Rows are points. Any point is a mix of the corners, with weights that add up to 1. It lies inside the corners' shape when no weight is negative. Is each point inside? If not, which corners have a negative weight?

Corners:
(1): [31 21]
(2): [-45  -6]
(3): [-18 -38]
Points:
[-25 -25] -> inside
[18 15] -> inside
[25 17] -> inside
[-62 -27] -> outside (1)
[-17 -35] -> inside

Corners:
(1): [  8 -28 -24 -59  30  19]
(2): [-53  48  21  23 -20  15]
(3): [ 60 -33   8 -39 -33  20]
(4): [ 31  64  -6  38   4 -54]
(5): [-49  -7 -52  21  10  24]
(6): [-17 -29  11   8  24   7]
(7): [ -3  53 -24  51  22  22]
Points:
[-29  38   4  23  -4  15] -> inside
[-40 113 -45  83  30 -13] -> outside (3, 6)
[-22 -11  -6   4   9  32] -> outside (4)
[ 39  13 -12  -2  20  -8] -> outside (2, 5)
[-12  19  -7  27  -3  11] -> outside (1)
[-25  27   4  28  -1  10] -> outside (1)
[  4  30 -12  13  -3   9] -> outside (6)
[  8   7   8 -17  -4   0] -> outside (5, 7)
[-23  32  -1  18  -4   2] -> inside

Corners:
(1): [-21 -39  26 -24 -34  22 -61  11  31]
(2): [ 60  -5  21 -69  51  17  41   4  18]
(3): [ 31   5   8 -17  -5  -3  14 -55  25]
(4): [ 83 -49  35  -2 -25 -19  26 -24 -27]
(5): [-12   0 -12 -45 -42   2  16   5   0]
(6): [ 13  -9  37  12   3 -19  42 -18   9]
(7): [ 40 -44  12  -7   3 -63  13 -31  22]
(8): [-104   22  -25   11   -6    5 -107  -25  -16]
(9): [-16 -44   0 -29   2  22  24 -27   1]
(10): [ 64  11 -23  14  67  15  20  13  51]
Points:
[ 31 -15  18 -33  17   2  22  -8  12] -> inside
[-26 -23   7 -50  -1   4   0  -8   7] -> outside (3, 4, 10)
[-11 -18   0   7 -17 -13 -10 -26   9] -> outside (2)
[ 17 -10   6 -20  -1 -10  18 -14   6] -> outside (1)
[ 45   1 -11   4  42   9  15   1  35] -> inside

Corners:
(1): [-38  -5  62  18  44 -37  42 -27 -10  13   1 -20  32 -68]
(2): [-19  42 -20  10  12   5  -1 -32 -47  38  -2  34  18  48]
(3): [ -9  48 101   9  -8 -23  29   6  17  -4 -38 -33  32  30]
(4): [-51  35 -12  32 -37  33  16  -8  -3   7  -1 -45   5  49]
(5): [ -5   0 -20  15  -5 -11  -6  13   0  17 -16  23  22  -7]
(6): [-60  -7   2 -27 -13 -33 -21 -43   8   8  19   0  31 -46]
(7): [  0  41 -60  12   1  59  33   8  25  27  81 -35   5   6]
(8): [ 17  -1  40  19 -33  48  24 -39   7 -23 -32  -6  61   3]
(9): [-47  26   9   3  36 -18  20 -17  23  -9  37  33  30 -15]
(10): [-78 -76 -24 -54  10 -20 -35  20 -35   0 -11  -7  32 -30]
(11): [-60   1 -20 -49   6   3  43  18 -27 -19  18   6 -14 -77]
(12): [-41  11 -47 -15  32 -20   5 -35   0 -20  32 -30 -23  21]
(13): [-29  -2  58 -27  -7  -9  47 -20  26  -2 -19 -12 -20  15]
(14): [-19  -9  94  45  47 -19  30 -13 -39   9  49 -24 -46 -46]
(15): [  7 -56 -85   5 -34  -4  16  -3 -36 -15  57  29  56  -8]
Points:
[-25   3  15  11   7 -10   6 -21  -4   8   8 -10  20   4] -> outside (11)
[-59  -4  44  -5  23 -22   4 -37 -21   4   0  -6  -1 -28] -> outside (3, 5, 7, 15)
[-27  24 -11  -4 -13  -6  22 -12   4   6   3 -12   9  10] -> outside (8, 9, 10, 14)
[-26   4  14  -2  12 -13  15 -12  -5   0  16  -3  12 -15] -> outside (4)

Corners:
(1): [-21   4 -35   1   0  54  -1   2 -21 -12   9  39  -8 -52 -39 -14 -55  -1
   4 -24]
(2): [-42  -6  27 -13 -34   0  21   1   0   4  28  12  38 -44 -14  15  24   0
 -47  -9]
(3): [ 37 -39   9  58  41  60   6   5  62  32  -2 -48 -34 -12  20  -5 -29 -65
  23   9]
(4): [-15  20 -27  11  26 -49  28  33  36 -59  38   0  66  26  48 -44 -21   3
 -11 -14]
(5): [ 39 -52 -34 -52  -4   9 -15  14 -36   0   8 -24  18 -40 -63  13  13 -65
 -16 -28]
(6): [ 55 -31  -5  62  66  21  62  20 -12 -17  13  21 -90  52  52  51  18  36
 -50  82]
(7): [-32 -59  24  -4 -27  -3 -17 -41  -2 -67 -15  25 -12 -47 -71 -10  11 -24
  11 -33]
(8): [-26   6 -27  27 -18 -14  -7 -12 -38 -30  11  -8  10  -3  -9 -16  42  49
  -7 -69]
(9): [ 60   1 -23  31   6  11  56 -19  16  -2 -62  17 -23   9  36  18  28 -21
 -68  62]
(10): [ -1  24  21  23 -17   0 -36  -8 -60 -29  -5  34  41 -29 -44 -27  31  -7
 -12  -6]
(11): [-20  41  31  11  -7  -6  -4  15   2 -21  -5  30  22  31 -72 -10  -9  17
 -27 -27]
(12): [ -1   0   0 -26   9   7  21 -10  -9 -28 -35 -52  37 -67 -72 -32  41  26
 -31 -20]
(13): [-27 -26  28 -17 -42  -9 -17   4 -62 -57 -45 -53  15 -62 -41  25  -8 -24
 -13 -30]
(14): [ 27 -12 -15   4 -45  -3   4  53  31   3 -21 -18 -42 -56 -21  36 -11 -30
  28 -10]
(15): [-51 -37 -24  -6  -5 -15 -50  51 -31  15 -32  -4   0 -74 -69  -6   2 -23
 -31  -9]
(16): [ 25  27  -8  41   6 -14 -16 -33  14 -33  32 -31  12   6 -13  -4 -43  37
 -25  50]
(17): [ -7  29  23 -20  22 -36  12 -17 -22 -18  10 -11  12 -78 -50  58  -1 -19
  -6 -46]
(18): [  9  10  51 -23  -1  -5 -43   8 -26 -17 -33  27  39 -52 -20  15  16  83
 -64 -47]
(19): [ 48 -66 -48  64  31  53  38  -1  34  46 -30  -1 -26  54   6  57 -38  -9
  48  97]
(20): [-10  30  34 -36  14 -24  -2 -18 -21  -7 -19  17 -31  32  16 -33  -4  59
  17  17]
(21): [-24  33 -43   2  27  19 -29   4  47 -68   6  -6  15  24  23  25   5  -5
   5  -5]
Points:
[  0 -12   0  13  -5   0   9   2 -12  -8  -1  -3   1 -23 -24   1   0  -7
 -11   0] -> outside (18, 21)
[ 13   9 -36  25   8   3  14  21  -1 -11   8   5  18  -6 -16   8  11  -8
 -25   9] -> outside (3, 7, 13, 18, 20)
[ -3 -11  -5  -7  -8  10  -9   8   7 -17 -13  -9  26 -27 -27 -20  -9 -15
  -9  -4] -> outside (6, 8, 17)
[-35 -16  48   9 -29  -4 -56  20  42 -13 -20 -43  65 -87 -70  16 -25 -40
  15 -29] -> outside (1, 5, 6, 8, 9, 20)
[-10  -5  -8  14   5  -1   7   0   6 -18  -5  -7  -6 -16 -21   4 -10  -1
  -6   7] -> outside (5, 10, 18)
[ -1  14  -6   3  10  -4 -16   7  -3 -27  10  -1   5 -24 -27 -18  -1  12
  -3 -35] -> outside (2, 9, 13, 19)
[  7   4   7  25  40 -13 -26  -5   2 -15  21  18   9  37   5  -4  -4  34
  -5  -1] -> outside (1, 2, 9, 12, 13, 14)
[  2  -6  -6   8   8  -1  10   3   3 -16  -2  -8   2 -13  -8   5   2   6
 -16  -6] -> outside (10)

Corners:
(1): [-30  -9  25 -55  37 -40 -15   5 -48  52   6 -33 -42  33  42 -39  18  47
  -4   0]
(2): [-34   7  26   6   5  37  21 -13  -7 -54  28 -12 -84  47  21  33 -29  24
   9 -12]
(3): [ 43   5 -43  74  48 -38 -63 -41  49 -51  48  67  23  -8 -41 -27 -61  42
  66  49]
(4): [ 36 -58  32 -39 -71 -21 -11  14 -25  18 -12 -53 -27  17   8 -33 -15  45
  -2 -34]
(5): [ 47  55 -32  -3  48  19 -18 -20  63 -61  44 -25  83 -32  48 -34 -67 -18
  15  26]
(6): [-57 -24   6 -57  -5  24  56  45 -20 -30 -10 -47 -49  15  13 -25  17  19
  20  18]
(7): [  9  14 -16 -21  12  64  25  12  -7 -70  24 -39   2  25 -28  29 -15 -29
  12  24]
(8): [-29 -47  63  -6 -77 -24  -5  20 -38   3 -22 -14 -23  28  17  18  29  40
  -9 -12]
(9): [ 17  34 -31 -20  23 -18  44 -13  46 -46  26  -6  37   6 -29  -1  -6 -12
 -14  13]
(10): [ 27 -14 -17  28 -18 -80 -65 -40  16 -34 -20  39   7 -25 -11 -55 -15 -29
  31  -3]
(11): [ 61 -42 -49  -8 -31 -59 -40 -48  63 -48 -22  56  50  -7  19 -19 -28 -28
  27  44]
(12): [-65 -40  36   8   5  15  47 -24 -23  22 -21 -50 -18  26  34   0  26  21
   2 -41]
(13): [ -9  12  16 -47 -20  33  72  24 -39   9  30 -50 -34   3  43  -1  -8 -30
  14  -4]
(14): [-11 -34  75 -28 -36   3   9  -4  12   2 -33 -69 -50  12  -7  -2   7  32
  49  19]
(15): [ 39 -18  -2  36  25 -12  30 -12  30 -63 -14  16  28 -28  -2 -33 -50 -22
  -5  61]
(16): [ -9 -50  15  16 -20   0  -8  64  15   7 -35 -18 -72  21  -2  48  -6  11
  12 -30]
(17): [-23  46  -5 -16   4  49  68  33  19 -15 -47 -18 -30   5 -50  13 -41 -12
   2  11]
(18): [ 30 -37   7  -2 -27 -20 -35 -37   4  20 -12  64 -31 -52  36 -51  32 -10
 -43  -8]
(19): [  9  45  -3  14   4  45  45  39  13 -47 -37 -11 -42  23   9  24  12   5
  23 -13]
(20): [  2   2 -52  -9  28  27  46  18 -17 -72  -3 -16  12 -29   2  62 -27  16
  15  -5]
(21): [ 36  33 -63  43  24 -23 -26 -36  55 -48   7 -21  43 -37  10 -53 -40  -5
   4  79]
Points:
[ 14  -6  -2 -13 -10 -12  11  -3  11 -22   1 -17  -2   5  -4 -11 -11   8
   4   1] -> inside
[ -4  -9  -3  -9 -11   5  19   0 -14 -30  -5 -25   4 -31  -1 -37 -15  -1
  17  18] -> outside (1, 2, 9, 11, 16, 19)
[ 11 -30  -4   5  -3  -8 -19   3  -3 -31   4   4 -15   6  21  -5 -14  20
  10  -9] -> outside (9, 13, 14, 17, 21)
[ -2  -3   7  -5 -11   0  12   3   4 -23  -5 -10 -10   6   4   1  -9   9
   3   5] -> inside
[  0  -4  -2  -9   3   8  21   6   6 -25  -1 -19 -11   5   5   2 -11   9
   6  10] -> outside (10)
[ 10 -16  13   0 -19  17  11   3  17 -37  -8 -13 -27  18  -1   2 -35  -1
  39   0] -> outside (1, 8, 9, 18, 20, 21)
[  7  -4  -3  -2  -1   4   8   4   8 -32  -4 -12 -13   4   0   0 -13   6
  19   9] -> inside
[ -2  -4   1 -18  -8   5  12   4   1 -16  -6 -21 -15   4  15  -4  -2   0
   3  -1] -> outside (3, 15)
